Each row of a before or after table is a point. One or more steps were done to the points. Then noise was added and the rows were shuffled. The steps act on how far a point lies along the listed directions, d1 being the first. Write out the steps. A step turns or swaps two directions, mirrors them in a line or flattens them onto one, adds a multiple of one to another, or multiplies one. Angles are multiples of 10 degrees, from the lower direction toward the higher: turns from -170 to 170, lines from 10 to 170 but not 90. Use the fewest steps. Two steps may share a direction if one is a turn and the other turns, adds or multiplies; they go together, in the order done. Otherwise the lowest direction goes first.

Directions:
(1): [ 0.19 -0.16  0.63]
(2): [0.39 0.56 0.03]
(3): [ 0.53 -0.35 -0.25]
Before (8 x 3):
[[ 0.22 -0.16  0.20]
 [-0.27 -0.08  0.34]
 [-0.19  0.05  0.34]
 [ 0.09  0.01  0.18]
 [-0.37  0.27  0.04]
 [-0.66  0.10 -0.16]
 [-0.49 -0.31  0.38]
 [ 0.06  0.12 -0.16]]
After:
[[ 0.12  0.08  0.80]
 [ 0.21 -0.13  0.54]
 [-0.33 -0.03  1.01]
 [-0.19  0.52 -0.22]
 [-0.72  0.64 -0.78]
 [-0.01  0.13 -0.49]
 [-0.03  0.00  0.85]
 [ 0.29 -0.37  0.75]]
Steps: multiply d1 by 3; turn d2 and d3 by 40 degrees

Directions:
(1): [-0.30  0.30  0.14  0.20 -0.01  0.75  0.65  0.16]
(2): [ 0.24 -0.28 -0.57  0.45 -0.54  0.11  0.21 -0.48]
Before, 9 rows:
[[ 0.45 -0.57 -0.75  0.39 -0.29 -0.52 -0.40 -0.70]
 [ 0.17 -0.19 -0.05 -0.34 -0.05 -0.74 -0.45 -0.01]
 [-0.42  0.20  0.82 -0.09  0.21  0.71  0.59  0.32]
 [-0.22  0.28  0.34  0.04  0.53  0.07 -0.01  0.17]
 [-0.04  0.30  0.48 -0.54  0.72 -0.32 -0.48  0.60]
 [ 0.11 -0.06 -0.06 -0.21 -0.05 -0.35 -0.39 -0.19]
 [ 0.02  0.11 -0.07 -0.20 -0.10  0.28  0.07  0.10]
 [-0.02 -0.06  0.38 -0.48  0.06 -1.05 -0.51  0.16]
 [-0.03 -0.10  0.53 -0.55  0.55 -0.49 -0.40  0.36]]
After (9 x 8):
[[ 0.01 -0.08 -0.31  0.32 -0.55  0.21  0.43 -0.24]
 [ 0.42 -0.66 -0.57  0.30 -0.51 -0.28 -0.10 -0.60]
 [ 0.18 -0.43  0.54 -0.49  0.25 -0.76 -0.67 -0.02]
 [ 0.11 -0.28 -0.50  0.44 -0.90 -0.24  0.43 -0.46]
 [-0.40  0.31 -0.11  0.54  0.09  1.00  0.83  0.02]
 [ 0.24 -0.16 -0.07  0.17  0.26 -0.42 -0.39 -0.28]
 [ 0.09  0.08 -0.04 -0.34 -0.06 -0.04 -0.14  0.04]
 [-0.06  0.04 -0.21  0.18 -0.25  0.28  0.22 -0.26]
 [ 0.58 -0.36 -0.68  0.27 -0.30 -0.43 -0.44 -0.44]]
Steps: turn d1 and d2 by -120 degrees

Directions:
(1): [ 0.59 -0.32 -0.14  0.59 -0.80  0.13 -0.34 -0.24 -0.09  0.23  0.39  0.01]
(2): [-0.35  0.29  0.35  0.67  0.43  0.44  0.01 -0.23 -0.20 -0.03  0.43  0.65]
(3): [ 0.43 -0.47 -0.14 -0.04  0.32  0.57 -0.29 -0.21 -0.18 -0.71 -0.55  0.17]
Before:
[[ 0.20 -0.06  0.02  0.54 -0.55 -0.31 -0.04  0.04  0.03  0.34  0.47  0.16]
 [ 0.26 -0.01  0.09  0.86 -0.66  0.04 -0.41 -0.31 -0.37  0.62  0.81  0.38]
 [-0.62  0.53 -0.11 -1.05 -0.13 -1.08  0.43  0.88  0.35  0.65  0.07 -0.83]
 [ 0.03  0.03 -0.15 -0.30 -0.72 -0.83  0.10  0.15  0.23  0.42  0.24 -0.63]
 [-0.20  0.39  0.26  0.77 -0.08 -0.11  0.22 -0.04  0.16  0.33  0.75  0.30]
 [ 0.23  0.17  0.04  0.75 -0.24  0.09  0.10 -0.06  0.06  0.19  0.46  0.22]
 [ 0.45 -0.27 -0.14 -0.08 -0.50 -0.13 -0.35 -0.11  0.05  0.18 -0.15 -0.08]
 [ 0.00  0.40  0.29  0.51 -0.46 -0.07  0.07 -0.03 -0.08  0.54  0.68  0.29]
 [ 0.30 -0.18 -0.14 -0.03 -0.15  0.01  0.00 -0.02  0.02  0.14  0.07 -0.29]
 [-0.54  0.53 -0.01 -0.31 -0.13 -0.74  0.51  0.21  0.22  0.53  0.31 -0.12]
 [ 0.56 -0.32 -0.29 -0.49 -0.92 -0.98  0.13  0.45  0.29  0.72  0.09 -0.80]]
After (11 x 12):
[[ 0.29 -0.19 -0.15 -0.04 -0.17  0.01  0.00 -0.03  0.01  0.16  0.06 -0.29]
 [ 0.30 -0.05  0.06  0.85 -0.62  0.11 -0.45 -0.33 -0.39  0.55  0.74  0.40]
 [ 0.07  0.31  0.26  0.49 -0.40  0.03  0.00 -0.07 -0.13  0.42  0.57  0.32]
 [-0.45  0.37 -0.14 -1.06 -0.01 -0.89  0.35  0.79  0.29  0.40 -0.11 -0.75]
 [ 0.13 -0.08 -0.18 -0.30 -0.65 -0.71  0.04  0.12  0.18  0.28  0.12 -0.58]
 [-0.42  0.40 -0.05 -0.30 -0.05 -0.58  0.44  0.13  0.17  0.33  0.15 -0.07]
 [ 0.26  0.14  0.03  0.75 -0.20  0.14  0.08 -0.09  0.04  0.15  0.42  0.23]
 [ 0.24 -0.11  0.01  0.53 -0.49 -0.24 -0.08  0.00  0.02  0.25  0.43  0.19]
 [-0.13  0.31  0.22  0.77 -0.03 -0.02  0.17 -0.07  0.12  0.20  0.65  0.34]
 [ 0.44 -0.26 -0.15 -0.08 -0.52 -0.12 -0.32 -0.11  0.05  0.19 -0.15 -0.08]
 [ 0.64 -0.43 -0.33 -0.50 -0.86 -0.86  0.07  0.41  0.25  0.56 -0.03 -0.76]]
Steps: multiply d3 by 0.7

Directions:
(1): [-0.38  0.16 -1.01 -0.04 -0.64 -0.19  0.20  0.53  0.28 -0.10  0.20 -0.51
 -0.22  0.07 -0.58  0.66  0.42  0.00 -0.16 -0.41 -0.02  0.40  0.15 -0.07]
(2): [-0.10  0.05  0.49 -0.43 -0.50 -0.80  0.65 -0.01 -0.04  0.06  0.82  0.28
 -0.19 -0.33 -0.19 -0.14  0.28  0.63 -0.03  0.62 -0.25 -0.26  0.07 -0.14]
(3): [ 0.80  0.03  0.03  0.85 -0.47  0.31  0.63 -0.09 -0.07 -0.29  0.34  0.00
  0.73  0.51  0.06  0.11  0.01  0.19 -0.40  0.10  0.10  0.23 -0.57 -0.15]
(4): [ 0.44  0.35 -0.08  0.03 -0.18 -0.80  0.01  0.23 -0.14  0.29 -0.91  0.28
  0.03  0.31 -0.20  0.45 -0.68  0.30 -0.20  0.21  0.65 -0.30  0.38 -0.21]
Before (10 x 24):
[[-0.25 -0.09 -0.33 -0.13 -0.04  0.47 -0.24  0.00  0.12 -0.37  0.52 -0.52
   0.11 -0.28  0.32  0.05  0.40 -0.33 -0.17 -0.19 -0.32  0.29  0.23  0.15]
 [-0.59 -0.23 -0.44 -0.27  0.52  0.59 -0.40 -0.07  0.02 -0.09 -0.06 -0.44
  -0.36 -0.16  0.04 -0.09  0.03 -0.16  0.37 -0.33 -0.21  0.10  0.15  0.11]
 [ 0.09 -0.22 -0.34  0.31  0.42  0.57 -0.77  0.25  0.03  0.27 -1.30  0.01
   0.25  0.47  0.24  0.03 -0.45 -0.66 -0.03 -0.73  0.26  0.29  0.16  0.02]
 [-0.66  0.12 -0.49 -1.14 -0.23 -1.13 -0.23  0.39  0.06  0.66 -1.02  0.14
  -0.90 -0.35 -0.54  0.51 -0.43  0.22  0.14  0.22  0.48 -0.40  0.83 -0.10]
 [ 0.29 -0.01  0.11  0.22 -0.18  0.09  0.24  0.09 -0.05 -0.28 -0.01  0.05
   0.22  0.38 -0.11  0.05 -0.15  0.19 -0.05  0.19 -0.11 -0.03 -0.13 -0.16]
 [-0.20  0.30  0.31 -0.58 -0.03 -0.54 -0.45  0.18  0.09  0.44 -0.65  0.46
  -0.47 -0.26 -0.15  0.05 -0.41  0.07 -0.04  0.28  0.55 -0.55  0.58  0.03]
 [-0.54  0.40 -0.11 -0.50  0.38 -0.76 -0.53  0.15 -0.10  0.54 -1.08  0.58
  -0.66  0.25 -0.11 -0.03 -0.88  0.26  0.40  0.36  0.55 -0.64  0.87 -0.36]
 [-0.35 -0.19 -0.14  0.13  0.52  0.53 -0.24 -0.09  0.00 -0.18  0.41 -0.44
  -0.24 -0.16  0.32 -0.19  0.30 -0.22  0.27 -0.23 -0.23  0.24 -0.45  0.23]
 [ 0.47 -0.28 -0.41  0.52  0.61  0.40 -0.67 -0.08 -0.09 -0.18 -1.52 -0.24
   0.17  0.34  0.00  0.40 -0.43 -0.62 -0.06 -0.65  0.45  0.27 -0.02  0.14]
 [ 0.39  0.05 -0.50  0.14 -0.16  0.29  0.23  0.17  0.07 -0.05  0.02 -0.03
   0.33  0.47  0.06  0.52  0.12  0.12 -0.37 -0.11 -0.05  0.33 -0.51  0.05]]
After, 10 rows:
[[ 0.24 -0.03 -0.55  0.38 -0.42  0.27  0.58  0.05 -0.01 -0.39  0.62 -0.41
   0.32  0.25 -0.13  0.24  0.13  0.36 -0.13 -0.03 -0.09  0.28 -0.36 -0.23]
 [-0.29 -0.05 -0.36  0.19 -0.13  0.18  0.26  0.11  0.11 -0.33  0.87 -0.55
  -0.11 -0.08  0.10  0.09  0.50  0.09  0.07 -0.12 -0.27  0.25 -0.50  0.11]
 [ 0.51 -0.12  0.76  0.15 -0.83 -0.57  0.97  0.01 -0.21  0.14  0.65  0.55
   0.57  0.18  0.07 -0.30  0.11  0.70 -0.39  0.54 -0.22 -0.06 -0.23 -0.37]
 [ 0.67 -0.26  1.00 -0.01 -0.52 -0.95  0.97 -0.27 -0.26 -0.25  0.38  0.37
   0.32 -0.13 -0.29 -0.03  0.25  0.77 -0.22  0.80 -0.13 -0.24 -0.24 -0.25]
 [ 0.81  0.17  0.40  0.63 -0.02  0.46 -0.22 -0.20 -0.05  0.06 -0.67  0.44
   0.47  0.33  0.31 -0.11 -0.48 -0.13 -0.28  0.18  0.68 -0.16 -0.15  0.12]
 [-0.03  0.17 -0.52 -0.13 -0.49 -0.01  0.10  0.13  0.11 -0.31  0.53 -0.52
   0.16 -0.19  0.05  0.42  0.39 -0.02 -0.37 -0.12 -0.19  0.29  0.33 -0.01]
 [-0.26 -0.07  0.20 -0.36  0.08 -0.12 -0.12  0.14 -0.03 -0.09 -0.17  0.08
  -0.26  0.00 -0.12 -0.10 -0.17  0.19  0.20  0.26 -0.15 -0.17  0.16  0.02]
 [-0.17  0.04 -0.21 -0.87 -0.06 -0.54  0.16  0.21  0.12  0.26  0.03  0.28
  -0.38 -0.13 -0.13  0.39  0.09  0.34 -0.06  0.27 -0.13 -0.13  0.04  0.04]
 [ 0.81  0.18  0.34  1.02  0.20  0.44  0.11 -0.34 -0.25  0.01 -0.63  0.59
   0.61  1.04  0.40 -0.31 -0.88  0.26  0.02  0.38  0.72 -0.23 -0.31 -0.43]
 [ 1.05  0.05 -0.25  0.89 -0.06  0.23  0.15 -0.13 -0.19  0.15 -1.41  0.25
   0.63  0.81  0.11  0.41 -1.01 -0.12 -0.47  0.04  0.89  0.06 -0.25 -0.30]]
Steps: turn d1 and d4 by 40 degrees; turn d2 and d3 by -150 degrees
